Each row of a before or after table is a point. The points were changed in one or more steps. Then noise was added and the rows were shuffled. The steps act on columns, c1 being the first. What was done? A step turns or swaps two columns, mirrors them in a line or flattens them onto one, adds a multiple of one to another, or multiplies or shifts one. Angles are multiples of 10 degrees, from the lower column toward the higher: turns from -170 to 170, lines from 10 to 170 but not 90. Use the fewest steps. Two steps may share a column if one is a turn and the other turns, adds or multiplies; they go together, in the order done. Otherwise the lowest column goes first.

Before (11 x 2):
[[ 0.23 -0.27]
 [ 0.02 -0.46]
 [ 0.37 -0.31]
 [-0.09  0.15]
 [ 0.64 -0.50]
 [-0.36  0.27]
 [-0.08  0.86]
 [ 0.20 -0.90]
 [-0.06 -0.35]
 [-0.70 -0.01]
 [ 0.21  0.08]]
After:
[[-0.09  0.11]
 [ 0.23 -0.27]
 [ 0.51 -0.62]
 [-0.27  0.34]
 [ 0.51 -0.61]
 [-0.28  0.34]
 [ 0.06 -0.06]
 [-0.46  0.54]
 [ 0.16 -0.20]
 [ 0.24 -0.27]
 [ 0.32 -0.37]]
Steps: flatten c1 and c2 onto the line at 130 degrees

Before:
[[-0.40 -0.55  0.32  0.13]
 [-0.10  0.53  0.66  0.89]
 [ 0.51 -0.50 -0.20  0.12]
 [ 0.78 -0.31 -0.44  0.48]
 [ 0.02 -0.14  0.29  0.62]
 [-0.28 -0.29  0.39 -0.49]
 [ 0.51  0.05 -0.55  0.30]
 [-0.27  0.04  0.15 -0.15]
 [ 0.70 -0.55 -0.49 -0.07]
 [ 1.05 -0.13 -0.07  0.42]
 [ 0.37 -0.26  0.51  0.76]
 [-0.27 -0.09  0.41  0.88]]
After (12 x 4):
[[-0.83 -0.55 -0.21 -0.08]
 [ 0.49 -0.57  0.14  0.12]
 [ 0.31  0.53  0.59  0.89]
 [ 0.06 -0.14  0.28  0.60]
 [ 0.40 -0.06  0.29  0.90]
 [-0.89 -0.31 -0.14  0.48]
 [ 0.40 -0.29  0.26 -0.47]
 [-1.01 -0.11  0.29  0.42]
 [-0.56 -0.50 -0.01  0.12]
 [ 0.30  0.05  0.04 -0.15]
 [-0.16 -0.28  0.60  0.76]
 [-0.68  0.04 -0.33  0.31]]
Steps: mirror c1 and c3 in the line at 80 degrees

Before (12 x 8):
[[-0.77 -0.68 -0.39  0.02  0.47 -0.39 -0.01  0.47]
 [-0.71 -0.10 -0.21  0.35  0.60 -0.82 -0.24  1.02]
 [ 0.16  0.22  0.96 -0.28 -0.01 -0.78 -0.65  0.27]
 [-0.26  0.17  0.75 -0.20 -0.01 -0.64 -0.84 -0.24]
 [-0.46  0.02  0.03  0.11  0.04 -0.62  0.13  0.20]
 [ 0.23  0.12 -0.35  0.18 -0.10  0.42 -0.13 -0.02]
 [ 0.03  0.09  0.26 -0.17 -0.87 -0.04 -0.12 -0.27]
 [ 0.33 -0.51 -0.62  0.05 -0.23 -0.17 -0.24  0.28]
 [ 0.13  0.20  0.16 -0.56 -0.82  0.24 -0.36  0.04]
 [ 0.49 -0.54 -0.07  0.56 -0.36  0.73  0.33  0.34]
 [ 0.69 -0.21 -0.40  0.35 -0.49  0.08 -0.07  0.05]
 [-0.31 -0.29 -0.32 -0.12  0.68 -0.43  0.41  0.48]]
After, 12 rows:
[[-0.74 -0.66 -0.38  0.00  0.44 -0.40 -0.08  0.50]
 [ 0.22  0.29  0.99 -0.25 -0.04 -0.77 -1.03  0.27]
 [ 0.33 -0.53 -0.61  0.08 -0.20 -0.14 -0.39  0.28]
 [-0.43  0.04  0.06  0.14  0.02 -0.63  0.20  0.20]
 [ 0.26  0.16 -0.33  0.20 -0.05  0.44 -0.19  0.00]
 [ 0.12  0.22  0.17 -0.51 -0.82  0.27 -0.57  0.05]
 [ 0.06  0.07  0.28 -0.21 -0.89  0.01 -0.16 -0.26]
 [-0.74 -0.08 -0.21  0.34  0.60 -0.82 -0.40  1.02]
 [-0.30 -0.27 -0.33 -0.12  0.73 -0.52  0.70  0.42]
 [-0.29  0.17  0.74 -0.21  0.02 -0.68 -1.32 -0.23]
 [ 0.53 -0.51 -0.08  0.55 -0.32  0.80  0.51  0.32]
 [ 0.67 -0.16 -0.38  0.30 -0.45  0.06 -0.09  0.04]]
Steps: multiply c7 by 1.6

Before, 11 rows:
[[-0.64 -0.52 -0.24 -0.30  0.26 -0.21 -0.45 -0.13 -0.67  0.01 -0.02]
 [ 0.06  0.16 -0.16 -0.52  0.40  0.46 -0.28  0.22  0.07  0.48  0.36]
 [-0.24 -0.28 -0.88 -0.26  0.30  0.16  0.43 -0.51 -0.50 -0.85  0.03]
 [-0.21  0.50 -0.10 -0.39  0.07  0.12 -0.61 -0.46 -0.15 -0.15  0.49]
 [ 0.40 -0.01 -0.28  0.55  0.24 -0.78 -0.43  0.31 -0.56  0.32  0.08]
 [-0.01  0.04 -0.86 -0.33 -0.18 -0.05 -0.77 -0.60 -0.06 -0.81 -0.90]
 [-0.11 -0.58 -0.79  0.66 -0.06  0.43 -0.62 -0.60 -0.34  0.04 -0.48]
 [-0.47 -0.69 -0.47 -0.35  0.31 -0.61 -0.60 -0.50  0.37  0.27 -0.31]
 [-0.35 -0.58  0.35 -0.70  0.23 -0.18  0.01 -0.55 -0.31 -0.64 -0.87]
 [-0.04 -0.06  0.54  0.09 -0.50 -0.39 -0.18  0.51 -0.07 -0.33 -0.82]
 [-1.09  0.66  0.40 -0.15  0.53  0.28 -0.57 -0.38 -0.55 -0.75 -0.35]]
After, 11 rows:
[[-0.61 -0.52 -0.25 -0.20  0.30 -0.20  0.18 -0.53  0.39  0.04 -0.39]
 [-0.12 -0.61 -0.78  0.59 -0.32  0.41 -0.11 -0.10  0.69  0.04 -0.76]
 [ 0.06  0.64 -0.84 -0.36 -0.07 -0.08 -0.38  0.15  0.60 -0.82 -1.12]
 [-1.10  1.14  0.41 -0.06  0.54  0.32  0.03 -0.38  0.54 -0.76 -0.69]
 [ 0.37 -0.21 -0.26  0.59  0.08 -0.78  0.23 -0.66 -0.09  0.32 -0.36]
 [-0.24  0.61 -0.09 -0.27  0.21  0.10  0.72  0.04  0.49 -0.12 -0.29]
 [ 0.06 -0.17 -0.11 -0.33  0.50  0.48  0.48  0.00 -0.26  0.51 -0.12]
 [ 0.03  0.18  0.56 -0.07 -0.55 -0.37 -0.61 -0.25 -0.48 -0.27 -0.61]
 [-0.53 -0.94 -0.44 -0.19  0.39 -0.62  0.01  0.53  0.34  0.28 -0.66]
 [-0.24  0.27 -0.87 -0.11  0.38  0.20 -0.23 -0.32  0.63 -0.92  0.38]
 [-0.40 -0.12  0.37 -0.62  0.46 -0.14 -0.75 -0.13  0.60 -0.60 -0.42]]
Steps: add -0.7 times c10 to c2; turn c4 and c5 by -20 degrees; mirror c7 and c11 in the line at 60 degrees; turn c8 and c9 by -110 degrees

Before (10 x 14):
[[-0.69  0.23  0.57  0.20  0.32  0.00  0.51  0.35 -0.05 -0.31  0.68 -0.27
  -0.43  0.13]
 [ 0.57 -0.28 -0.55 -0.85  0.32  0.50  0.03 -0.46  0.00  0.29 -0.26  0.68
   0.24 -0.03]
 [-0.13  0.34 -0.43  0.30 -0.08 -0.74  0.07  0.78 -0.31  0.20  0.77 -0.08
  -0.65 -0.48]
 [ 0.39 -0.08  0.11 -0.66  0.19 -0.13 -0.32 -0.54  0.17  0.63  0.39  0.12
   0.12  0.51]
 [-0.12  0.33 -0.23  0.15  0.42 -0.46  0.66  0.44  0.00 -0.57  0.65 -0.38
  -0.79  0.84]
 [ 0.26 -0.52 -0.55 -0.36  0.23  0.50 -0.65 -0.66  0.04  0.49  0.66  0.18
  -0.25 -0.03]
 [ 0.27 -0.03 -0.53 -0.73 -0.01  0.51 -0.14 -0.62  0.94  0.45 -0.06  0.23
   0.02  0.01]
 [-0.42  0.35 -0.13  0.00  0.54 -0.21  0.02  0.95  0.14 -0.24 -0.26  0.21
  -0.86  0.94]
 [ 0.06 -0.56 -0.46 -0.25  0.00  0.07 -0.20 -0.29  0.49 -0.07 -0.29  0.42
   0.40  0.54]
 [ 0.26  0.45 -0.37 -0.34  0.39  0.24 -0.54 -0.41  0.36 -0.44 -0.38  0.41
   0.20  0.54]]
After, 10 rows:
[[-0.30 -0.34  0.09 -0.66 -0.08 -0.24 -0.35 -0.74  0.17  0.50  0.37 -0.28
   0.13 -0.13]
 [-0.29  0.06 -0.55 -0.36  0.71  0.00 -0.65 -0.39  0.01  0.72  0.65 -0.15
  -0.25 -0.53]
 [-0.90  0.03 -0.54 -0.84  0.69 -0.10  0.05 -0.29  0.03  0.40 -0.26 -0.17
   0.22 -0.40]
 [-0.39  0.47 -0.45 -0.26  0.09  0.04 -0.22 -0.61  0.47  0.26 -0.26  0.15
   0.39  0.10]
 [ 0.06 -0.10 -0.14  0.01 -0.06 -0.62  0.03 -0.12  0.15 -0.38 -0.26  0.46
  -0.90  1.33]
 [-0.48 -0.05 -0.35 -0.33  0.40 -0.25 -0.52 -0.66  0.37 -0.63 -0.38 -0.03
   0.22  0.05]
 [ 0.15 -0.41 -0.41  0.28 -0.95 -0.25  0.08  0.85 -0.33 -0.07  0.79  0.06
  -0.63  0.28]
 [ 0.37  0.10 -0.23  0.16 -0.41 -0.61  0.67 -0.35  0.00 -0.64  0.66 -0.07
  -0.79  0.84]
 [-0.34 -0.24 -0.52 -0.74  0.61  0.24 -0.11 -0.42  0.95  0.39 -0.06 -0.13
   0.03 -0.47]
 [ 0.59  0.01  0.58  0.20  0.11 -0.29  0.53  0.12 -0.07 -0.38  0.68  0.44
  -0.43  0.37]]
Steps: mirror c1 and c12 in the line at 120 degrees; mirror c2 and c10 in the line at 110 degrees; multiply c6 by 1.3; turn c5 and c6 by -70 degrees; turn c8 and c14 by 50 degrees

Before (14 x 20):
[[ 0.63  0.08 -0.52  0.05  0.05  0.09 -0.11  0.35 -0.26 -0.39  0.12 -0.35
   0.56 -0.48  0.30  0.45 -0.75 -0.23 -0.23  0.26]
 [ 0.71  0.28  1.00  0.96  0.55  0.11  0.87  0.56  0.20  0.16  0.90  0.39
  -0.49  0.01 -0.20 -0.44  0.47  0.26  0.11 -0.21]
 [ 0.28  0.10  0.28 -0.23  0.07  0.15 -0.37  0.18  0.54 -0.43 -0.47  0.70
  -0.34  0.53 -0.89  0.49  0.62 -0.35  0.40 -0.13]
 [ 0.44  0.16 -1.25 -0.17 -0.58  0.19 -0.10  0.86 -0.09  0.02  0.02 -0.14
   0.01 -0.37  0.09 -0.07 -0.61 -0.02  0.48  0.34]
 [-0.48 -0.10  0.28  0.29  0.09 -0.09 -0.15  0.41 -0.05 -0.50 -0.22  1.18
  -0.57  1.05 -0.67  0.13  0.07 -0.38  0.05 -0.18]
 [ 0.52  0.12 -0.17 -0.06 -0.36  0.31 -0.02  0.60 -0.50 -0.29 -0.27 -0.38
  -0.35 -0.51  0.16  0.56 -0.77  0.63  0.26  0.07]
 [ 0.69  0.52  0.07  0.50 -0.50 -0.25 -0.46  0.56 -0.20 -0.21  0.23 -0.18
  -0.17 -0.43  0.42  0.11 -0.55 -0.16  0.53  0.52]
 [-0.12 -0.40  0.60  0.01 -0.30 -0.51  0.26 -0.33  0.49 -0.05 -0.18  0.62
  -0.59  0.45 -0.67 -0.03  0.21 -0.32  0.07 -0.36]
 [-0.32 -0.32  0.19  0.32  0.13  0.30 -0.02 -0.29  0.53 -0.14 -0.05  0.85
  -0.72  0.39 -0.58  0.50  0.19 -0.14  0.21  0.60]
 [ 0.84  0.70 -0.60 -0.30  0.21 -0.21 -0.26  0.20 -0.08 -0.24  0.09 -0.04
  -0.21 -0.40  0.10  0.06 -1.22  0.42  0.24  0.35]
 [ 0.85  0.16  1.04  0.43  0.11 -0.01  0.20  0.55 -0.34  0.13  0.97  0.37
  -0.67 -0.49 -0.55 -0.65  0.47  0.30 -0.67  0.38]
 [ 0.55  0.30  0.03 -0.30 -0.27  0.18  0.21  0.59 -0.17 -0.37  0.83 -0.04
  -0.35 -0.36 -0.26  0.43 -0.82 -0.31  0.38  0.21]
 [ 0.34 -0.21  0.31  0.35 -0.03 -0.10  0.24 -0.32 -0.32 -0.01 -0.23  0.72
  -0.37  0.94 -1.18  0.30  0.26 -0.30  0.46  0.23]
 [ 0.56  0.38  0.00 -0.28 -0.29 -0.19  0.30  0.90  0.12 -0.18 -0.08 -0.25
   0.16  0.00  0.06  0.28 -0.78  0.25  0.06  0.90]]
After:
[[-0.66  0.50  0.08 -0.16  0.31 -0.24 -0.45  0.56 -0.20  0.43  0.25 -0.19
  -0.17 -0.42  0.42  0.11 -0.54  0.50 -0.59  0.51]
 [-0.15 -0.32  0.17 -0.14 -0.18  0.31 -0.02 -0.31  0.52  0.09 -0.04  0.85
  -0.72  0.38 -0.56  0.50  0.22  0.31  0.36  0.60]
 [-0.55  0.14 -1.25 -0.02  0.52  0.19 -0.10  0.84 -0.11  0.26  0.03 -0.12
   0.02 -0.35  0.10 -0.08 -0.59 -0.17 -0.35  0.36]
 [-0.50 -0.21  0.30 -0.32  0.01 -0.09  0.24 -0.32 -0.33  0.02 -0.24  0.74
  -0.36  0.94 -1.16  0.30  0.26  0.33 -0.28  0.22]
 [-0.05 -0.40  0.58 -0.32  0.23 -0.50  0.25 -0.33  0.50  0.18 -0.17  0.61
  -0.61  0.46 -0.68 -0.02  0.21  0.02  0.13 -0.36]
 [-0.42  0.11  0.30 -0.34 -0.28  0.16 -0.36  0.20  0.52  0.35 -0.49  0.68
  -0.34  0.53 -0.88  0.49  0.63 -0.23 -0.21 -0.13]
 [-0.36  0.13 -0.16  0.63  0.17  0.32  0.00  0.60 -0.50  0.42 -0.29 -0.39
  -0.36 -0.50  0.13  0.56 -0.76 -0.07 -0.47  0.05]
 [-0.17  0.38 -0.01  0.23  0.18 -0.18  0.30  0.90  0.10  0.29 -0.09 -0.27
   0.16  0.01  0.05  0.29 -0.79 -0.28 -0.54  0.92]
 [-0.24  0.28  1.00  0.26 -0.39  0.12  0.86  0.56  0.21 -0.44  0.92  0.39
  -0.49  0.04 -0.18 -0.44  0.48  0.96 -0.67 -0.22]
 [ 0.12  0.08 -0.51 -0.24 -0.25  0.08 -0.10  0.35 -0.24  0.30  0.12 -0.33
   0.57 -0.47  0.29  0.45 -0.73  0.07 -0.68  0.25]
 [-0.38  0.70 -0.58  0.42 -0.31 -0.19 -0.25  0.20 -0.08  0.10  0.08 -0.04
  -0.22 -0.40  0.10  0.06 -1.20 -0.30 -0.80  0.33]
 [ 0.02 -0.10  0.29 -0.38 -0.33 -0.08 -0.16  0.42 -0.07  0.38 -0.22  1.18
  -0.58  1.05 -0.64  0.12  0.04  0.27  0.46 -0.19]
 [-0.47  0.30  0.04 -0.31  0.06  0.21  0.21  0.58 -0.18  0.48  0.84 -0.04
  -0.36 -0.37 -0.27  0.44 -0.82 -0.28 -0.48  0.22]
 [ 0.49  0.15  1.04  0.30 -0.01 -0.04  0.19  0.56 -0.34 -0.16  1.00  0.36
  -0.68 -0.46 -0.55 -0.67  0.46  0.43 -0.97  0.37]]
Steps: mirror c1 and c19 in the line at 130 degrees; swap c4 and c18; turn c5 and c10 by -150 degrees
